Each row is a point. The points of each table are mixes of a few directions, plus a little noise. Count the directions of each table, and those that both share. Where both have some left over, give the other angles between the two spaces (their principal angles), to ten degrees, smallest first.

First (6 x 2):
[[-47,35],
[44,-32],
[45,-33],
[-33,24],
[8,-6],
[-17,13]]
Second (5 x 2):
[[-6,4],
[56,-41],
[22,-16],
[-44,32],
[-28,21]]
Directions: first 1, second 1, shared 1

First (7 x 3):
[[7,-19,-4],
[-70,47,-45],
[9,-33,-9],
[-22,4,-21],
[25,48,49],
[16,-8,13],
[36,-39,14]]
Second (7 x 3):
[[-34,24,12],
[9,-53,-18],
[-3,30,10],
[16,-75,-27],
[-25,68,26],
[-6,-7,-1],
[41,12,-3]]
Directions: first 2, second 2, shared 1; angles 50

First (5 x 4):
[[-25,71,30,26],
[32,-55,18,-32],
[-16,10,-33,15],
[-13,29,0,13],
[22,-54,-15,-23]]
Second (6 x 4):
[[12,-13,8,-2],
[32,7,10,70],
[-52,10,-23,-74],
[22,2,8,41],
[-32,33,-21,2],
[16,-39,17,-40]]
Directions: first 2, second 2, shared 1; angles 80

First (8 x 6):
[[-9,3,6,17,6,7],
[-19,-31,-1,-101,-42,9],
[0,2,2,12,4,0],
[52,9,-29,-13,2,-39],
[-36,4,22,45,14,29],
[51,4,-29,-27,-3,-39],
[37,15,-16,26,15,-24],
[-78,-5,44,46,7,60]]
Second (8 x 6):
[[50,21,81,-43,-7,57],
[13,16,-1,-33,-8,-15],
[-46,-45,-7,89,26,52],
[-41,-20,-37,33,15,15],
[26,18,18,-36,-11,-12],
[17,3,13,2,-7,-19],
[7,6,-19,-5,-9,-52],
[-24,-1,-45,-6,1,-25]]
Directions: first 2, second 3, shared 0; angles 30, 50

First (9 x 9):
[[-36,7,-34,-5,31,6,-28,-35,-6],
[91,-49,54,-78,44,-23,-10,49,39],
[17,-11,9,-20,17,-5,-8,7,10],
[-36,23,-14,45,-61,14,35,-16,-30],
[40,-19,20,-36,70,-19,-40,27,40],
[-21,-2,-19,-14,-7,10,1,-30,-17],
[-16,36,7,83,-36,-1,18,30,2],
[-48,15,-35,14,-15,14,1,-41,-26],
[7,1,12,11,-43,3,31,10,-11]]
Second (7 x 9):
[[-30,10,-19,24,12,-10,-4,1,3],
[5,9,5,10,-2,9,-8,-2,0],
[114,-21,74,-70,-46,48,4,-5,-11],
[50,-9,33,-30,-20,22,1,-2,-5],
[-23,39,-10,60,10,13,-28,-5,5],
[-53,5,-35,26,21,-25,2,3,5],
[-64,-33,-48,-20,25,-56,32,11,3]]
Directions: first 3, second 2, shared 1; angles 70

First (9 x 11):
[[-15,5,20,23,-9,-14,20,-26,0,12,9],
[19,-87,-14,-56,37,32,10,58,37,-7,-40],
[-7,97,-42,18,-8,-35,-27,-45,-26,-3,14],
[-15,-16,78,44,-37,-12,19,-30,-9,7,26],
[-24,-20,-1,16,15,4,53,-8,15,32,0],
[-24,-24,15,16,8,-19,52,-30,21,24,-9],
[47,2,5,-39,-18,18,-85,47,-19,-51,-2],
[-11,39,-53,12,14,43,9,28,-23,27,25],
[30,5,-10,-36,-1,-18,-51,6,3,-38,-22]]
Second (11 x 11):
[[-19,-18,-39,-14,22,-8,-61,-12,-16,23,30],
[6,-30,-24,28,27,-1,-28,22,-41,29,18],
[23,9,-10,8,7,-5,-55,-31,12,-4,10],
[-1,-12,15,-68,-48,33,39,57,51,-53,-14],
[8,59,20,52,34,33,-15,-42,-40,33,-5],
[38,5,29,30,-16,-3,39,11,15,-22,-25],
[0,-19,-3,-19,-12,10,13,36,8,-12,0],
[-45,18,23,-76,-44,14,68,13,47,-36,-20],
[-92,-17,-23,-49,10,-9,38,13,-35,38,15],
[28,31,22,36,-1,-15,0,-44,14,-8,-15],
[55,-26,-10,78,22,-47,-37,-19,-17,14,4]]
Directions: first 4, second 5, shared 1; angles 40, 50, 70

First (9 x 12):
[[-11,64,53,53,6,-53,-67,34,19,-14,9,-4],
[6,17,-34,37,55,34,-28,4,-24,-54,18,-2],
[-16,12,46,0,10,-38,21,28,30,-22,3,22],
[-5,-28,55,-54,7,-11,60,13,14,-29,-9,37],
[7,6,31,-11,-9,-6,-22,0,-9,-1,-6,0],
[21,-4,-45,5,-14,39,-41,-31,-38,25,-3,-29],
[2,-7,7,-9,33,15,15,7,-8,-44,5,18],
[21,-47,-43,-48,-68,34,9,-52,-26,85,-23,-29],
[-24,-12,-70,27,-21,-14,52,-3,43,55,6,-14]]
Second (9 x 12):
[[-64,33,54,50,91,-84,100,92,102,-104,34,70],
[4,-2,-3,-3,-5,5,-5,-5,-6,5,-3,-4],
[18,-9,-15,-14,-26,23,-28,-27,-29,29,-10,-18],
[27,-14,-23,-21,-39,35,-42,-39,-44,43,-15,-28],
[16,-9,-14,-13,-23,21,-25,-23,-26,27,-8,-18],
[22,-11,-18,-17,-30,28,-33,-31,-35,34,-12,-23],
[-12,8,10,10,18,-16,19,18,20,-21,7,13],
[-4,2,4,4,8,-7,8,7,8,-8,3,5],
[-4,3,4,3,6,-6,7,6,7,-7,2,5]]
Directions: first 4, second 1, shared 1

First (11 x 14):
[[42,-51,41,35,-26,33,55,1,14,4,11,16,-1,-31],
[48,-6,-21,39,-51,-2,-16,73,-22,9,-25,10,22,28],
[-8,-39,6,12,-7,2,35,-35,19,-6,50,-6,2,-39],
[-7,25,-41,-14,-4,-29,-3,36,-30,26,-9,-15,2,53],
[5,16,-38,11,-20,-3,-57,34,18,-22,-22,-16,36,-8],
[-13,33,-22,37,11,-22,-38,-25,3,10,9,12,-27,-3],
[-39,-93,112,-102,35,40,69,-94,6,-69,60,10,3,-62],
[23,42,4,12,17,15,19,23,-6,41,-51,4,-29,36],
[-5,25,-4,24,8,-5,-43,-16,7,-8,-8,13,-12,-11],
[-15,22,-30,-18,16,1,1,4,25,9,-12,-35,14,-1],
[-25,26,-8,-34,18,-27,-16,0,-36,6,-2,2,-14,41]]
Second (11 x 14):
[[-53,-81,-68,-59,-79,-22,-19,53,-28,-36,-27,-22,-4,21],
[-18,-28,-23,-20,-26,-7,-7,18,-10,-12,-9,-8,-2,8],
[-45,-69,-58,-50,-67,-18,-17,45,-24,-31,-24,-19,-4,18],
[48,74,62,53,72,20,18,-49,26,33,25,20,4,-20],
[-18,-29,-24,-21,-27,-8,-7,18,-10,-13,-10,-8,-2,8],
[50,78,66,56,76,21,19,-51,28,35,26,22,4,-21],
[32,49,41,36,48,13,12,-32,17,22,17,14,3,-13],
[-16,-25,-20,-18,-24,-6,-6,16,-9,-11,-9,-7,-2,7],
[3,6,4,4,5,1,1,-3,2,2,2,1,0,-2],
[38,59,49,42,57,15,14,-38,21,26,20,16,3,-16],
[-23,-35,-29,-25,-34,-9,-9,23,-12,-15,-12,-10,-2,9]]
Directions: first 6, second 1, shared 0; angles 40

First (10 x 18):
[[-24,18,13,56,-48,43,9,-78,33,36,20,44,59,-38,-3,-17,2,32],
[-12,22,1,-93,33,-22,-20,15,-32,13,-5,-36,-61,61,-5,15,-35,20],
[6,-1,-25,32,13,21,18,9,18,21,-42,48,56,-53,-52,-8,31,-5],
[22,-18,-17,67,-1,0,-8,-8,-7,-19,-5,-9,22,-42,-30,-5,-29,-19],
[17,-13,28,35,-11,13,17,-12,30,11,6,56,47,-40,-3,11,50,14],
[-15,-3,-14,-18,-18,-14,0,24,-12,-39,18,-52,-44,42,59,-16,-8,-31],
[9,-10,-25,-93,51,-29,-2,74,-32,-15,-21,-37,-52,43,3,21,-12,-20],
[11,21,41,-43,38,-49,-29,25,-26,-11,-13,-29,-80,67,-10,6,11,11],
[13,-19,26,7,-13,14,4,-32,12,17,39,29,38,-30,9,35,-13,28],
[-28,4,-31,50,-44,23,12,-13,14,-17,2,-14,19,-13,30,-41,3,-29]]
Second (11 x 18):
[[-50,-14,-49,-130,-27,65,56,8,23,52,39,36,62,-10,74,36,-3,18],
[-6,5,-16,66,-21,-5,-8,-5,-3,-33,-9,-32,-12,-1,5,-40,-6,-33],
[-44,13,-105,7,-14,10,6,41,-25,-39,-41,-77,-24,16,15,-64,-43,-74],
[26,1,37,7,25,-22,-16,-3,-5,4,-5,12,-14,3,-32,17,8,20],
[25,0,35,-10,30,-20,-14,0,-6,11,-5,17,-12,4,-32,24,8,24],
[-36,15,-96,40,-13,-2,-5,38,-28,-52,-47,-87,-35,17,4,-75,-42,-81],
[16,-7,48,21,-10,0,-1,-29,18,10,26,33,17,-13,5,19,23,28],
[-1,-8,18,-32,-8,16,14,-13,15,24,25,33,26,-9,19,27,13,26],
[31,-4,64,37,6,-18,-15,-26,10,5,15,30,1,-8,-19,20,24,31],
[38,-1,67,48,14,-27,-22,-24,4,-1,7,23,-10,-5,-32,16,22,28],
[1,-1,-4,-52,20,2,5,13,-5,19,-3,11,2,6,-7,22,-3,14]]
Directions: first 6, second 3, shared 3

First (9 x 20):
[[18,23,4,-10,32,-19,-18,-21,-17,-7,43,-9,9,-27,-32,18,23,-4,-4,58],
[17,-60,-24,27,-47,-29,-11,-15,60,12,-47,46,-19,11,19,13,-17,31,-7,-67],
[56,-5,-10,2,23,-71,-48,-55,22,-8,50,24,3,-45,-52,49,35,23,-16,60],
[-46,-10,3,4,-30,55,41,46,-5,8,-56,-11,-8,42,49,-40,-35,-12,12,-70],
[-27,77,29,-35,59,44,19,26,-79,-13,57,-63,24,-9,-20,-22,18,-42,10,78],
[25,-48,-20,21,-33,-39,-21,-25,52,6,-27,43,-15,-2,3,18,-5,30,-7,-39],
[-31,43,19,-18,27,45,25,30,-51,-6,19,-44,12,10,3,-26,0,-31,11,25],
[-33,9,7,-6,-8,43,30,31,-19,4,-22,-19,1,24,27,-29,-18,-15,10,-28],
[21,-31,-14,14,-19,-30,-16,-20,36,3,-15,29,-10,-4,-1,16,-1,19,-7,-22]]
Second (11 x 20):
[[0,-18,-70,-7,-10,23,57,8,40,-33,12,3,61,4,3,22,-6,-1,20,12],
[-24,17,1,-72,1,-83,-16,18,-40,56,-71,15,56,-84,54,77,10,-43,-41,-34],
[14,36,4,-7,-18,-2,-60,4,-3,19,7,-14,-23,-5,-21,-24,77,81,-21,-2],
[35,-29,52,3,29,24,26,-12,-39,-6,-1,-29,-84,19,43,-85,15,33,4,20],
[73,5,-13,-11,-48,43,-8,-50,33,-26,20,9,-24,-4,-39,-58,9,23,15,29],
[-32,-2,-1,-15,21,-33,8,26,-21,20,-24,-3,24,-18,34,37,3,-13,-14,-16],
[-3,21,13,23,-16,17,-15,-26,1,-39,23,38,24,31,-24,-25,-38,-48,11,-7],
[-18,8,11,40,2,23,-1,-9,3,-38,31,21,12,47,-20,-22,-34,-31,16,-4],
[-35,-40,11,27,46,-12,22,38,2,40,-7,-41,-48,5,5,50,-20,6,4,3],
[-16,2,18,39,-10,-7,-40,-10,32,23,10,13,-22,3,-72,55,-66,-55,10,-5],
[5,0,-28,-20,5,8,26,14,-9,-16,0,-12,24,2,38,-25,50,47,-5,4]]
Directions: first 2, second 6, shared 0; angles 50, 80

First (9 x 24):
[[-17,-37,-43,-37,-3,-25,-23,-18,-9,-16,46,-19,139,5,19,36,-36,28,-19,-30,76,8,-1,-64],
[-5,-18,-33,-8,3,-3,-8,-27,-10,-11,36,-26,94,12,23,33,-13,17,-10,-10,49,-3,4,-46],
[17,25,11,42,9,34,21,-16,-3,5,-10,-13,-55,12,6,-1,31,-14,14,26,-34,-17,8,20],
[-32,-44,-4,-82,-18,-67,-38,50,12,-5,1,43,65,-30,-29,-17,-57,18,-25,-51,43,38,-18,-18],
[-18,-22,10,-49,-11,-41,-20,41,12,2,-12,37,8,-23,-25,-23,-31,6,-13,-29,9,25,-14,6],
[20,36,28,48,7,36,25,-4,2,12,-29,-2,-106,6,-4,-18,40,-24,18,35,-59,-16,6,45],
[7,17,24,16,0,10,9,14,6,9,-27,13,-73,-5,-12,-22,16,-13,9,13,-38,-2,0,34],
[-6,-5,8,-17,-5,-14,-6,18,5,1,-8,17,-9,-10,-12,-11,-9,0,-3,-9,-3,10,-6,7],
[33,45,1,88,20,73,40,-56,-15,4,2,-50,-61,34,34,20,61,-19,26,55,-42,-43,21,14]]
Second (8 x 24):
[[-42,-4,-6,29,3,28,2,0,-34,-23,-10,80,-60,-32,26,34,49,-21,-24,-4,-16,-57,-14,46],
[-41,-22,4,32,3,11,24,-55,-24,43,-10,85,-55,8,-17,-3,-9,3,38,-30,-41,-24,3,13],
[41,28,-8,-31,-8,-11,-34,67,17,-45,2,-91,58,-17,25,5,15,-7,-50,33,48,16,-17,-9],
[26,14,-5,-16,-12,-17,-22,23,7,8,-9,-64,43,3,2,-16,-19,4,-10,8,25,19,-19,-20],
[-31,5,-18,36,-32,-5,-31,-11,-60,69,-59,25,-21,-16,11,-18,-16,-7,-3,-27,-3,-47,-79,13],
[6,-20,21,-17,36,14,49,-24,46,-47,56,31,-15,21,-22,18,13,9,27,9,-24,32,86,-4],
[14,-12,9,-6,-2,-21,15,-42,17,58,2,-21,22,40,-40,-39,-60,25,54,-19,-15,42,16,-39],
[28,12,3,-28,12,2,-3,42,31,-64,28,-45,29,-9,14,19,27,-5,-32,30,25,19,26,-1]]
Directions: first 2, second 3, shared 0; angles 60, 80

First (9 x 32):
[[7,57,-8,-31,4,22,3,20,17,-5,-8,-25,-16,33,-6,-22,-14,-2,1,-15,19,-7,-32,30,20,13,-7,-29,-23,-23,2,31],
[-16,-27,-20,-4,25,-12,10,-20,-36,9,1,13,9,-13,2,6,34,-2,17,8,14,4,17,-28,-31,-8,28,-23,10,-4,-6,-2],
[39,31,27,60,14,4,-80,-13,6,-64,-50,-11,54,58,33,37,-14,-4,8,-4,-34,-28,-56,51,43,-14,-35,66,20,11,56,41],
[-4,-57,18,-38,-43,-8,74,33,5,6,53,85,11,-9,-8,-31,14,29,-17,13,-26,10,-17,-20,-57,42,17,2,-20,44,-11,-44],
[-14,23,-34,-7,4,5,-10,-22,10,56,-5,-58,-52,-61,-18,6,-15,-16,3,-7,26,12,75,-20,36,-26,-10,-26,4,-39,-27,-11],
[-4,-24,33,36,-3,-10,-12,5,-1,-32,-2,4,14,16,8,10,-3,-2,-13,4,-11,3,-17,6,-12,-6,2,28,15,22,3,-2],
[-10,24,6,-56,-31,18,61,48,33,21,36,1,-46,1,-27,-50,-18,10,-23,-12,20,11,-12,8,-9,31,5,-39,-38,-5,-32,-9],
[72,53,-65,-63,-21,23,-10,-20,23,39,-9,56,38,-17,12,0,0,27,39,3,-51,-34,-6,18,60,34,-56,22,-34,-8,58,-3],
[-70,-77,43,102,51,-40,-37,-32,-53,-30,-18,-64,-16,-13,4,44,20,-40,-15,8,44,31,47,-44,-51,-67,55,-2,68,1,-43,-1]]
Second (10 x 32):
[[20,-69,-49,25,30,-16,-21,23,1,-5,-60,21,-76,9,25,17,12,-11,53,-42,21,-13,-12,-37,-32,123,-86,59,66,-26,45,47],
[-7,-19,-6,-2,-120,27,-46,-43,-60,-10,-23,19,33,-2,23,52,24,-16,53,35,-60,-91,-28,-43,35,-69,17,5,63,47,94,86],
[-30,50,-20,-34,-19,21,-11,-36,-33,-3,32,-21,28,22,-23,-25,-33,13,-42,9,39,-4,-7,40,13,-8,26,-38,-36,-41,-44,-17],
[-15,38,8,-18,0,8,7,-13,-4,1,31,-16,26,5,-17,-20,-17,9,-35,10,15,14,4,29,9,-27,30,-29,-38,-12,-39,-30],
[22,-48,5,28,0,-12,-3,22,14,-1,-36,21,-26,-14,23,28,28,-13,45,-7,-34,-13,-2,-40,-9,13,-29,37,46,32,53,33],
[3,-12,-4,4,-13,1,-7,-2,-6,-1,-10,6,-4,-1,7,11,7,-4,14,1,-8,-13,-5,-12,1,2,-7,8,16,7,20,17],
[-3,-13,-17,-2,-31,8,-20,-14,-24,-4,-15,6,-3,7,9,14,3,-5,20,2,-5,-30,-13,-13,5,8,-10,8,27,0,30,33],
[9,1,16,9,40,-13,22,22,30,4,6,-2,-8,-9,-2,-10,2,2,-11,-8,2,32,13,6,-11,6,-2,2,-18,2,-22,-28],
[-9,32,0,-13,42,-3,18,4,14,4,27,-18,3,7,-20,-32,-23,12,-42,-8,37,39,12,36,-8,15,10,-21,-46,-32,-61,-48],
[9,42,68,4,70,-19,61,37,66,14,50,-18,28,-26,-21,-33,-2,11,-57,9,-9,80,38,35,-5,-65,51,-31,-80,24,-75,-92]]
Directions: first 5, second 3, shared 0; angles 50, 60, 90

First (11 x 32):
[[-8,17,4,-2,6,14,47,12,44,-3,-43,-1,-1,-9,-15,23,30,-49,23,18,-40,-22,-12,-6,0,-24,-8,-41,-18,19,-32,-61],
[10,-20,-7,1,-9,-18,-54,-15,-52,4,52,0,-1,9,17,-25,-34,57,-26,-22,45,25,13,5,-2,25,12,52,22,-22,38,72],
[-6,12,4,-1,5,10,31,9,31,-2,-28,0,0,-5,-9,14,19,-33,16,11,-26,-16,-6,-3,1,-15,-5,-29,-11,10,-19,-40],
[16,-35,-13,4,-15,-26,-89,-20,-85,6,79,0,-1,14,28,-41,-56,91,-43,-31,73,43,21,9,-2,39,18,82,37,-34,57,113],
[15,-29,-11,6,-11,-24,-75,-21,-73,6,69,1,-2,11,21,-36,-50,75,-37,-28,61,36,15,9,-3,35,16,68,31,-27,52,97],
[-12,28,10,-6,8,20,65,17,66,-5,-61,-2,-1,-9,-20,32,42,-69,34,25,-52,-32,-15,-6,5,-30,-14,-61,-25,27,-45,-87],
[-1,1,1,1,-1,3,9,3,11,0,-11,1,-1,-3,-3,5,5,-9,5,4,-8,-6,-2,-3,1,-5,0,-11,-4,4,-9,-15],
[0,3,2,1,2,2,10,2,8,-1,-9,1,0,-1,-4,1,7,-8,5,4,-8,-6,-1,0,0,-3,-1,-7,-3,3,-6,-12],
[-13,27,9,-5,10,19,71,20,69,-7,-63,0,2,-9,-21,34,45,-71,34,28,-58,-35,-16,-9,3,-33,-13,-67,-29,27,-46,-94],
[-8,17,8,-1,6,13,46,11,44,-3,-42,-1,0,-6,-14,22,27,-46,22,16,-37,-24,-12,-5,1,-17,-9,-43,-17,17,-31,-58],
[11,-25,-9,3,-10,-18,-61,-17,-58,5,58,-1,0,11,19,-28,-40,64,-30,-23,51,28,17,5,1,31,16,56,24,-22,41,81]]
Second (10 x 32):
[[5,-12,-8,27,36,4,18,-3,14,-19,31,-21,3,-22,-22,-7,-14,-31,1,20,14,25,-20,-8,-6,-21,-10,-23,16,14,-31,2],
[-5,-32,-25,13,36,-12,3,3,-10,-12,26,-30,10,-53,-23,-35,-11,-30,-5,19,20,24,-8,-16,-15,-8,3,-20,14,2,-23,16],
[33,68,50,7,-73,-12,6,-2,39,23,-53,75,25,150,41,121,-12,44,7,-64,-41,-49,-23,-5,41,-7,-14,51,11,13,1,-15],
[-12,22,16,-58,-77,-13,-42,7,-33,43,-68,47,-2,45,48,13,28,67,-3,-46,-30,-55,45,13,11,47,23,51,-33,-31,67,-1],
[-23,-40,-32,-32,-2,-29,-33,12,-50,16,-13,-16,10,-63,1,-59,9,6,-11,-2,10,-5,31,-13,-19,30,28,7,-9,-26,23,25],
[-3,-9,-5,17,40,26,18,-7,12,-23,36,-29,-20,-38,-22,-25,1,-27,4,35,15,28,-8,12,-9,-16,-10,-31,1,10,-16,-9],
[6,-20,-14,45,70,20,35,-7,26,-39,62,-44,-7,-49,-41,-22,-18,-57,3,46,27,49,-32,-4,-12,-37,-19,-48,22,24,-51,-2],
[-27,-11,-8,-63,-49,-16,-48,10,-55,37,-50,16,-7,-20,32,-39,31,50,-7,-23,-12,-36,56,10,-7,52,32,33,-36,-39,67,10],
[7,-19,-15,31,39,-8,17,0,11,-19,32,-24,14,-26,-25,-7,-20,-37,-1,17,17,27,-26,-19,-7,-23,-8,-22,24,14,-40,10],
[17,54,43,14,-18,43,26,-14,45,-7,-2,27,-25,76,13,60,6,14,13,-3,-19,-9,-14,31,23,-18,-25,2,-8,18,3,-35]]
Directions: first 1, second 3, shared 0; angles 60

First (10 x 32):
[[8,61,17,-5,-19,36,16,4,5,23,15,-8,-35,22,-10,6,29,-29,-21,-84,-6,9,-54,25,18,-17,-24,-6,18,-34,-38,-20],
[-41,8,-12,-22,-29,-7,32,-7,32,52,36,-3,-32,66,-31,21,8,-40,-20,-43,-31,34,-33,14,-36,-29,-8,-4,47,-20,17,16],
[-24,-73,-50,33,45,-115,-74,12,-45,-56,29,-7,-17,-17,-33,11,-79,14,-14,73,2,20,68,17,-88,-9,33,-52,50,3,-48,33],
[38,3,12,10,39,20,-4,10,4,-29,-52,3,60,-62,48,-45,8,34,17,16,51,-38,12,-22,52,71,0,20,-55,13,11,5],
[-40,-10,-1,-17,-32,-1,15,-16,34,58,51,1,-48,62,-26,21,7,-25,-32,14,-48,33,-15,26,-40,-56,8,-7,39,5,17,-23],
[29,16,32,9,-3,51,11,6,-8,-10,3,2,4,-28,42,-46,39,12,-14,-17,-4,-22,-8,-14,68,37,-19,20,-31,2,-2,-63],
[23,-17,-2,8,3,3,17,12,-42,-57,-48,4,59,-44,28,-19,-4,22,59,-4,24,-34,31,-67,46,59,-16,32,-46,6,33,30],
[13,-7,-6,0,40,-10,-10,7,23,-10,-45,3,51,-37,21,-21,-11,23,11,27,49,-18,12,-7,8,48,13,7,-30,12,16,35],
[-30,0,-1,-14,-45,4,15,-16,4,36,43,0,-50,58,-34,40,4,-28,-9,-4,-51,30,-14,17,-34,-72,0,-9,36,-2,5,-17],
[26,22,14,-3,2,22,-12,-10,-7,-9,-32,5,9,-21,-4,29,-3,15,25,19,16,-14,-1,8,9,-33,10,-2,-28,12,-13,2]]
Second (8 x 32):
[[-21,4,-13,12,31,-43,-29,-45,-9,-10,18,10,-24,1,17,-26,-8,10,-36,50,18,21,6,70,-28,-31,0,-56,39,7,-47,-53],
[52,15,26,-8,-63,111,27,38,-36,18,-31,-16,1,14,-19,70,9,1,77,-17,-36,-23,-10,-84,-4,-42,20,41,-46,1,41,76],
[6,7,0,33,-15,24,3,1,-81,-34,51,-12,-47,12,38,-60,18,-7,-22,-34,-27,11,-5,-9,4,16,-29,-36,47,-30,-47,-52],
[32,14,22,18,-15,62,17,-15,-61,-32,-8,4,1,-18,58,-43,30,21,22,10,-3,-20,4,-27,44,9,-20,-3,-20,5,-2,-47],
[-13,-18,-4,-27,7,-32,14,32,77,24,-25,1,47,-11,-38,29,-9,-12,6,-33,11,-12,0,-25,21,46,7,57,-37,4,52,52],
[-36,-7,-21,-5,39,-75,-31,-29,40,10,10,10,-7,4,-16,1,-22,-1,-40,38,24,23,5,71,-36,-20,11,-34,32,8,-26,-17],
[17,5,11,8,-13,34,14,4,-30,-15,-2,-2,2,-8,25,-21,16,6,12,-12,-7,-12,0,-26,27,16,-13,8,-12,-3,4,-15],
[-38,-20,-22,-31,29,-81,-14,14,101,39,-13,4,28,5,-64,50,-32,-17,-19,-2,20,11,0,30,-29,7,24,24,-4,7,26,56]]
Directions: first 6, second 4, shared 2; angles 40, 40
